Each row is a point. Examples show where two turns around zero, p and q, send a point. Where does a point land after both, in the order given? Backwards means that the second turn is done in reverse. Each puzzle has new turns, and all numbers are rounded.

Turn p:
[-0.54,0.02,-0.05] => [0.32,-0.43,-0.12]
[0.51,0.00,-0.23] => [-0.48,0.29,-0.07]
[-0.53,0.30,0.27] => [0.38,-0.45,0.30]
[0.56,-0.32,0.02] => [-0.21,0.60,-0.11]
Turn q:
[0.42,0.33,0.03] => [0.10,-0.41,0.33]
[-0.01,-0.23,-0.59] => [0.56,0.27,-0.13]
[-0.30,0.01,-0.22] => [0.06,0.36,0.04]
[-0.11,-0.10,0.78] => [-0.73,-0.23,-0.23]
Where do these land?
p, then q: [-0.10,0.17,-0.32] => [0.07,0.25,-0.27]
p, then q: [-0.26,-0.16,0.36] => [0.11,-0.46,0.03]
p, then q backwards: [0.07,-0.25,-0.44] => [-0.12,-0.43,0.24]
q, then p backwards: [0.45,0.18,1.04] => [-0.13,0.84,-0.77]
q, then p: [-0.14,0.04,-0.19] => [-0.12,-0.02,0.21]
q, then p backwards: [-0.02,0.02,-0.44] => [-0.08,-0.22,0.37]

Turn p:
[0.27,0.33,-0.15,0.06] => [0.00,0.40,0.04,-0.22]
[-0.44,-0.27,-0.16,0.56] => [-0.59,-0.31,0.36,0.19]
[0.10,-0.50,-0.51,0.30] => [-0.72,-0.09,-0.30,-0.01]
[-0.11,0.37,0.30,-0.60] => [0.74,-0.09,0.03,-0.21]
[0.19,0.06,0.52,-0.32] => [0.56,0.09,-0.14,0.26]
Turn q:
[0.64,-0.03,-0.36,-0.31] => [0.18,0.02,0.21,0.75]
[-0.24,0.31,-0.37,0.06] => [-0.20,0.48,0.14,-0.07]
[-0.60,-0.63,0.29,0.27] => [-0.53,-0.55,-0.17,-0.55]
[-0.26,0.04,0.08,-0.20] => [-0.12,0.10,-0.30,-0.07]
[0.46,0.32,0.36,0.18] => [0.68,-0.04,0.12,-0.07]
Where do these land?
p, then q backwards: [-0.47,0.54,-0.25,-0.52] => [0.02,0.10,0.53,0.74]
p, then q: [0.18,-0.05,0.69,0.45] => [0.39,-0.01,0.48,-0.58]
p, then q: [0.14,-0.15,0.07,0.61] => [-0.05,0.18,0.04,-0.62]
q, then p: [0.40,-0.06,-0.13,0.00] => [-0.11,0.19,0.05,0.36]
p, then q: [0.02,-0.40,-0.01,0.07] => [-0.33,-0.02,0.20,-0.14]
q, then p backwards: [-0.26,0.12,-0.37,-0.62] => [0.61,-0.34,0.02,0.35]

Turn p:
[0.21,0.19,-0.13,-0.35,-0.21,-0.42,0.14,0.03] => [-0.07,-0.38,0.46,-0.06,0.06,-0.13,0.00,-0.28]
[-0.10,0.50,-0.01,0.68,0.09,-0.12,0.50,0.43] => [-0.25,0.65,0.27,0.56,0.42,-0.35,-0.08,-0.06]
[-0.29,-0.38,-0.42,0.34,0.69,-0.45,-0.54,0.26] => [-0.23,0.81,-0.04,-0.72,0.01,0.43,0.13,-0.35]
[-0.36,0.75,0.05,0.75,-0.41,0.04,0.12,-0.06] => [-0.08,0.35,0.40,0.61,0.65,0.08,-0.08,0.59]
[0.28,-0.10,-0.19,-0.40,0.02,0.33,-0.27,0.13] => [0.35,-0.12,0.04,-0.15,-0.51,-0.04,0.23,-0.03]
[0.19,-0.51,0.37,-0.15,-0.39,0.20,-0.10,-0.09] => [0.17,-0.39,-0.31,0.10,-0.38,0.22,-0.43,0.04]
[-0.34,-0.46,0.08,-0.52,-0.04,0.30,0.03,-0.13] => [0.20,-0.42,-0.56,-0.01,-0.12,0.27,0.25,-0.18]
[-0.02,0.70,0.46,0.27,0.11,-0.10,0.13,-0.01] => [-0.57,0.11,0.22,0.36,0.17,-0.28,0.06,0.43]
[0.43,-0.68,-0.22,-0.62,0.14,0.21,-0.01,-0.57] => [0.48,-0.60,-0.47,-0.71,-0.29,-0.22,-0.07,-0.15]
Turn q:
[-0.04,-0.21,-0.43,0.15,0.04,-0.06,0.11,-0.25] => [0.05,-0.05,0.15,-0.14,-0.03,0.42,-0.32,-0.02]
[0.18,0.12,-0.03,0.04,-1.87,-0.19,-0.04,-0.18] => [-0.72,-0.69,-0.37,0.30,1.45,0.37,0.18,-0.35]
[-0.32,0.23,0.03,0.27,0.28,-0.22,-0.14,-0.21] => [0.06,0.47,0.35,-0.08,0.09,-0.12,-0.20,-0.05]
[0.38,0.18,-0.18,-0.22,0.37,0.03,-0.34,0.08] => [-0.03,0.19,-0.26,0.40,-0.42,-0.09,-0.25,0.10]
[0.18,0.02,0.13,0.33,0.30,0.34,0.02,0.20] => [0.47,-0.04,-0.07,0.01,-0.08,-0.25,-0.06,0.32]
[-0.04,-0.02,0.38,-0.20,0.00,-0.11,0.28,0.10] => [-0.02,-0.03,-0.11,-0.25,-0.07,-0.22,0.34,-0.21]
[-0.25,-0.22,0.01,-0.29,0.48,0.68,-0.42,-0.39] => [0.00,-0.31,0.70,0.34,-0.62,-0.26,-0.19,0.14]
[0.07,-0.38,0.22,0.10,-0.39,-0.38,0.01,-0.15] => [-0.41,-0.19,-0.12,-0.43,0.32,-0.03,-0.10,-0.04]
[0.03,0.19,-0.19,0.01,0.35,-0.01,0.34,-0.45] => [0.34,0.10,0.15,-0.07,-0.21,0.12,-0.31,-0.46]
[-0.18,0.09,0.06,-0.20,0.44,-0.09,0.20,1.26] => [0.26,0.55,-0.43,-0.09,-0.44,0.06,0.93,0.54]
Where do these land?
q, then p: [-0.35,-0.71,-0.34,-0.17,-0.15,-0.17,-0.31,0.27] => [0.11,0.03,-0.36,0.70,-0.15,0.36,0.40,-0.22]
q, then p backwards: [-0.21,0.74,0.20,0.32,0.26,0.44,-0.27,0.24] => [0.11,0.51,-0.38,0.38,-0.16,0.58,0.38,0.25]
p, then q: [0.02,0.12,-0.30,-0.53,-0.04,0.36,-0.12,0.14] => [0.13,-0.43,-0.39,-0.32,0.14,0.09,0.01,-0.25]
p, then q backwards: [0.51,0.04,0.45,0.04,0.16,0.22,0.19,0.07] => [0.36,-0.06,0.29,-0.20,0.35,0.09,-0.44,-0.04]
q, then p: [-0.01,0.03,0.20,-0.17,-0.05,-0.19,0.02,-0.23] => [-0.11,-0.19,-0.07,-0.16,0.24,0.12,0.07,0.07]
p, then q: [-1.03,-0.40,-0.23,-0.71,0.36,0.42,0.07,0.07] => [0.80,-0.56,0.05,-0.11,-0.30,0.85,-0.26,-0.49]
p, then q: [0.44,0.18,0.44,0.20,-0.48,-0.60,0.59,0.00] => [-0.52,0.37,0.51,-0.35,0.10,-0.48,-0.34,0.51]
q, then p backwards: [0.16,-0.42,-0.43,0.19,0.01,-0.58,-0.66,-0.29] => [0.11,-0.15,0.64,0.66,-0.02,-0.51,-0.31,-0.16]
p, then q: [-0.13,0.07,0.12,0.22,-0.37,0.34,0.14,-0.25] => [0.21,0.12,-0.24,-0.01,-0.06,0.04,-0.15,0.52]
p, then q: [0.60,0.36,-0.10,0.60,0.28,-0.23,0.36,-0.03] => [-0.44,0.86,-0.10,-0.02,0.08,-0.39,0.04,-0.13]

Turn p:
[-0.83,-0.48,-0.03,-0.65,-0.14,-0.07,-0.21,0.08,-0.02] => [0.09,0.47,0.12,0.18,0.60,-0.04,-0.26,0.84,-0.10]
[-0.12,0.12,-0.66,-0.19,-0.38,0.24,0.01,-0.81,-0.44] => [0.54,-0.51,0.75,0.43,-0.07,-0.09,0.27,0.32,-0.26]
[0.14,0.16,-0.53,0.04,0.44,-0.64,-0.06,0.37,0.11] => [-0.01,-0.17,-0.58,-0.33,-0.17,0.24,-0.08,0.06,-0.72]
[-0.11,-0.14,0.48,-0.05,-0.54,-0.21,0.13,-0.19,-0.14] => [-0.48,-0.03,0.36,0.27,0.43,-0.15,-0.04,-0.09,0.12]
[-0.22,-0.11,-0.30,0.08,-0.02,-0.17,0.27,0.13,-0.32] => [-0.16,0.08,0.03,0.05,-0.13,-0.18,0.25,0.27,-0.40]
[0.35,0.45,0.71,-0.17,0.07,-0.10,0.01,0.63,-0.34] => [-0.56,-0.17,-0.80,0.27,0.09,0.06,0.21,-0.16,0.49]
[0.41,-0.31,-0.16,0.36,-0.56,0.56,0.37,-0.04,0.79] => [0.05,0.18,0.76,-0.84,-0.02,0.23,0.36,-0.43,0.36]
[-0.34,-0.44,-0.26,0.57,-0.21,-0.07,-0.12,0.42,-0.51] => [-0.54,0.08,0.17,-0.21,-0.48,-0.45,-0.06,0.60,-0.17]
[0.39,0.36,0.03,0.41,0.28,0.55,-0.25,-0.66,0.27] => [0.67,-0.29,0.21,-0.01,-0.45,-0.06,-0.21,-0.65,0.39]
[0.15,-0.21,0.01,-0.25,0.41,-0.07,-0.21,-0.14,-0.15] => [0.12,0.11,-0.13,0.33,-0.18,0.34,-0.27,0.07,-0.07]
[0.01,0.25,0.73,-0.22,0.77,0.04,0.15,0.19,0.62] => [0.25,0.59,-0.78,0.01,0.30,0.11,-0.20,-0.65,0.30]
[0.17,0.35,-0.02,0.07,-0.14,-0.09,-0.10,0.02,0.13] => [0.02,-0.37,-0.11,-0.16,0.09,0.00,0.02,-0.17,0.04]
Turn q:
[0.21,-0.29,-0.20,0.27,0.32,0.33,0.14,-0.10,-0.29] => [0.31,-0.12,-0.19,0.19,-0.55,-0.01,0.03,-0.29,0.00]
[0.17,-0.46,0.19,-0.34,-0.06,0.19,-0.22,-0.42,0.28] => [-0.09,-0.40,0.09,0.22,0.08,0.52,-0.36,-0.10,0.30]
[0.79,-0.15,0.12,-0.34,-0.29,0.56,-0.35,-0.40,0.12] => [-0.02,-0.11,0.05,0.95,0.01,0.61,-0.17,0.07,0.40]
[0.20,0.29,-0.08,-0.23,-0.44,0.07,0.02,0.75,0.82] => [-0.08,0.20,0.57,0.04,0.52,-0.25,0.48,0.34,0.75]
[0.60,0.13,-0.10,-0.49,0.07,0.01,0.09,0.01,0.12] => [0.08,0.39,-0.12,0.34,0.16,0.09,-0.23,-0.02,0.53]
[-0.56,0.33,-0.24,0.19,-0.14,0.03,-0.01,-0.26,0.13] => [0.25,-0.10,0.08,-0.23,0.40,0.08,0.29,-0.06,-0.49]
[-0.09,0.29,-0.36,-0.29,-0.30,0.09,-0.55,0.46,-0.04] => [0.09,0.33,0.06,-0.12,0.10,0.33,0.43,0.68,0.14]
[-0.04,-0.30,0.88,0.77,-0.47,-0.73,1.02,-0.29,-0.29] => [-0.48,-0.47,0.29,0.18,-0.05,-1.25,-0.82,-0.23,-0.74]
[-0.16,-0.16,-0.35,-0.49,0.14,0.37,-0.06,0.34,-0.30] => [0.35,-0.07,-0.49,-0.20,-0.17,0.18,0.18,0.37,0.38]
[-0.33,0.18,-0.26,0.24,0.41,-0.57,0.00,-0.16,-0.04] => [0.09,0.37,0.04,-0.58,-0.01,-0.02,-0.10,-0.33,-0.43]
[-0.40,-0.19,-0.01,0.45,0.17,-0.16,-0.22,0.21,-0.28] => [-0.12,-0.10,0.06,-0.45,-0.47,-0.05,0.18,0.06,-0.38]
[-0.39,0.34,0.39,0.27,0.59,-0.18,0.15,-0.13,-0.24] => [-0.38,0.09,-0.44,-0.33,-0.02,-0.21,0.12,-0.49,-0.47]
Where do these land?
q, then p: [0.68,-0.22,-0.50,-0.27,-0.17,-0.27,-0.15,0.45,0.17] => [-0.06,-0.29,-0.37,-0.56,0.40,0.03,-0.08,-0.44,0.54]
q, then p: [0.00,-0.01,0.75,-0.28,-0.22,-0.77,0.06,-0.15,0.17] => [0.26,0.15,-0.47,0.17,0.17,-0.37,-0.76,0.50,-0.03]
q, then p: [0.05,0.29,0.26,0.44,0.35,0.24,-0.08,0.26,-0.19] => [-0.07,-0.06,0.32,0.09,0.22,-0.40,0.39,-0.03,-0.40]
q, then p: [0.23,-0.29,0.30,0.70,-0.03,-0.02,-0.65,-0.55,0.46] => [-0.13,0.31,0.55,0.54,-0.01,-0.65,-0.21,-0.10,0.69]
q, then p: [0.23,-0.36,0.34,0.02,0.08,-0.17,0.36,0.03,-0.12] => [-0.10,-0.18,0.19,-0.17,0.21,-0.05,-0.51,0.17,-0.18]
p, then q: [-0.08,0.24,-0.37,-0.50,0.36,0.26,0.04,-0.54,0.39] => [-0.01,0.35,-0.07,0.79,-0.40,-0.01,-0.10,-0.30,0.26]
p, then q: [-0.31,-0.10,0.07,-0.10,-0.01,0.52,-0.11,0.30,-0.43] => [-0.07,0.22,0.46,-0.19,0.19,-0.45,0.27,0.09,0.22]
p, then q: [-0.16,-0.12,0.08,0.43,0.25,-0.21,0.13,0.60,0.40] => [0.31,0.36,-0.34,-0.27,0.50,0.29,-0.09,0.33,-0.09]
p, then q: [-0.29,0.58,-0.92,-0.32,-0.57,0.64,0.40,-0.08,-0.22] => [-0.12,0.01,-0.10,0.19,-0.31,-1.10,-0.59,-0.17,0.76]
q, then p: [-0.35,0.00,-0.01,-0.10,-0.04,-0.23,0.00,-0.33,-0.62] => [-0.03,-0.32,-0.08,0.16,-0.33,0.16,0.08,0.64,-0.02]
